Each point is reached from the start by the listed moves, each made once or not at all, plus a little noise. Say if it took an odd or an even number of moves. Then give how often each move was made.

Moves:
(1): [ 63 -40  10   6]
(2): [36 48 -2 12]
Start: [ -4 -11 -15  -1]
Points:
[ 32  37 -17  11] -> odd (0, 1)
[95 -4 -7 18] -> even (1, 1)
[ -3 -11 -16  -1] -> even (0, 0)

Moves:
(1): [32  7 -6  6 -2  3 -5 -5 10]
(2): [ -2  41  -8  -8   7 -13 -15 -12 -13]
(3): [ 13   8  43  17 -10   1 -16   4  -3]
(4): [-8  2 -6 30  3 -6  0  2 17]
(5): [  4 -14  13  11  41 -11   1  -4  12]
(6): [12 15 14  2 20 42 13  5 -7]
Start: [  3  29 -10 -27 -19   0  13 -18   4]
Points:
[ 17  38  33  -9 -29   1  -3 -15   0] -> odd (0, 0, 1, 0, 0, 0)
[ 36  36 -16 -21 -21   2   8 -23  14] -> odd (1, 0, 0, 0, 0, 0)
[ 17  95  32  14   0  23  -5 -20  -1] -> even (0, 1, 1, 1, 0, 1)

Moves:
(1): [ 42  29  11 -13  -3  11 -26  10  15   2  -7   0   3   6]
(2): [ -3  37 -16  -7  -2  -7   7   5   5  -4   0  23   4   8]
(3): [  1   5  28   4  -1  -3   5  -6 -13  -5  -8   5  -3   3]
(4): [ 5 13 -6 31 19 -2  5 11  3 -5 17  0 -3 -8]
(5): [-13   4 -14 -22  34   7  -7  -8 -20   7 -11  -6   1 -17]
(6): [-14   1   8  15  -6  43  -8   1  22  18 -14  28 -11   3]
(7): [21  5  4  0  2  1 29  2  8 -1 10 -1 -4  4]
(8): [ -2  -3   4 -12  -1  -6  -1  24  -4  -5  -2  -1   0   1]
(9): [ -5 -11   7  -1  13 -12  -4   1  19   0   2   3   2  -7]
(10): [  6   7   2  14   7 -11 -12   3  -4  41 -15  -6  -2 -11]
(11): [ 8 -8 23 -3  2 -2 -6  4 -3 12 41 -2 -4 -1]
Start: [ -5   0  20  -2  10  -6   8  -7 -30  17   2 -20 -23  -8]
Points:
[ 27  75   8 -11  76 -28 -29  42 -16  55 -13  -7 -19 -36] -> odd (1, 1, 0, 1, 1, 0, 0, 1, 1, 1, 0)
[ 40  32  68   1  27 -19 -28   3 -14  57 -24 -19 -23 -17] -> even (1, 0, 1, 0, 0, 0, 0, 0, 1, 1, 0)
[ 45  53  57 -12  16  27   0  16  37  46  37  31 -33   5] -> even (1, 1, 0, 0, 0, 1, 1, 0, 1, 0, 1)
[ 61  43  32   3  27  -4  16  41  -9   8  22 -23 -28  -4] -> even (1, 0, 0, 1, 0, 0, 1, 1, 0, 0, 0)
[ -1   0  50   0  59  22   1  -2  -6  95  15  -6 -39 -38] -> even (0, 0, 0, 0, 1, 1, 1, 0, 1, 1, 1)

Moves:
(1): [30 12  5 -1 21 14 11 13 18 -5 -5 -3 12 -6  2]
(2): [  2  41  -8   9 -18  18  -2 -13  -7 -16  16  11   5  27  -1]
(3): [ -7   9  29   4   2  15 -10  -6  -4   2  -2  13  -2 -13   7]
(4): [ 2 -9  5 28 -6  0 -2 10 16 13 10 -2  1 17 -9]
(5): [-16  -2 -13 -14  23   0  15  20   1  18  32  17   8  -4   8]
(6): [  0 -16  -2  -3   7  25   2   1 -11   1 -12  13  -7  16 -10]
(7): [-22  -5   5  17 -15   1  44  -6  -2 -26  -1   8  -2 -12  -9]
(8): [  0   9 -10  19 -12  -1 -11  50  -1  -8  -3  16 -22 -13  10]
(9): [-16   7  -4 -12 -11  17  -5   5  22   8   1 -11  -8  -1 -17]
(10): [  0  14   0  -1  -8   6  13   4 -13  34 -24  -5  23  -9  10]
(11): [ 24 -15   8 -13 -27  22  11   0  -8   1  21   9   5  -5  -3]
(12): [ 18  14 -12   1 -10   0   9 -18  22  11  -3  37   1 -13  -5]
(13): [  0   8   1  -3  -3  -4 -10  -2   0  -4  -3   8  33 -10 -29]
(14): [ -5  -5  20 -23  -5 -17   7  11  -4   7  -6   6  -4  26   4]
Start: [ 13  16  12   1   3   2   4  17  16  17 -12   5 -14  10  -5]
Points:
[-20  43  53  52 -41  38  34  63   6 -11 -10  67 -44  58 -15] -> odd (0, 1, 1, 1, 0, 1, 1, 1, 0, 0, 0, 0, 0, 1)
[  7  63  -6  15 -51  67  23  95  24  66  39  41  -1  23  -9] -> odd (0, 1, 0, 1, 1, 0, 0, 1, 1, 1, 1, 0, 0, 0)
[ 39  70  11   9  18  36  30  82  40  65 -19  81  10 -51  25] -> even (1, 0, 1, 0, 1, 0, 0, 1, 0, 1, 0, 1, 0, 0)
[ 15  29  10  44 -83  35  38  54  68   8   8  68  -2 -26 -65] -> odd (0, 0, 0, 1, 0, 0, 1, 1, 1, 0, 1, 1, 1, 0)
[ 39  81  28 -10  -3  55  16  14  56  59 -52  46  42 -41 -44] -> even (1, 0, 1, 0, 0, 0, 0, 0, 1, 1, 0, 1, 1, 0)
[ 31  81 -13  10  14  59  18  88   1  36 -12  61  39  12 -16] -> odd (1, 1, 0, 0, 1, 1, 0, 1, 0, 1, 0, 0, 1, 0)
[-14  60  -7  10 -11  31   1  34  48  32  43  28  24  38 -55] -> odd (0, 1, 0, 1, 1, 0, 0, 0, 1, 0, 0, 0, 1, 0)
[ -8  70  33  22 -80  69  21  45  16 -28  13  62 -11 -20 -50] -> odd (0, 1, 1, 0, 0, 0, 1, 1, 1, 0, 1, 0, 1, 0)
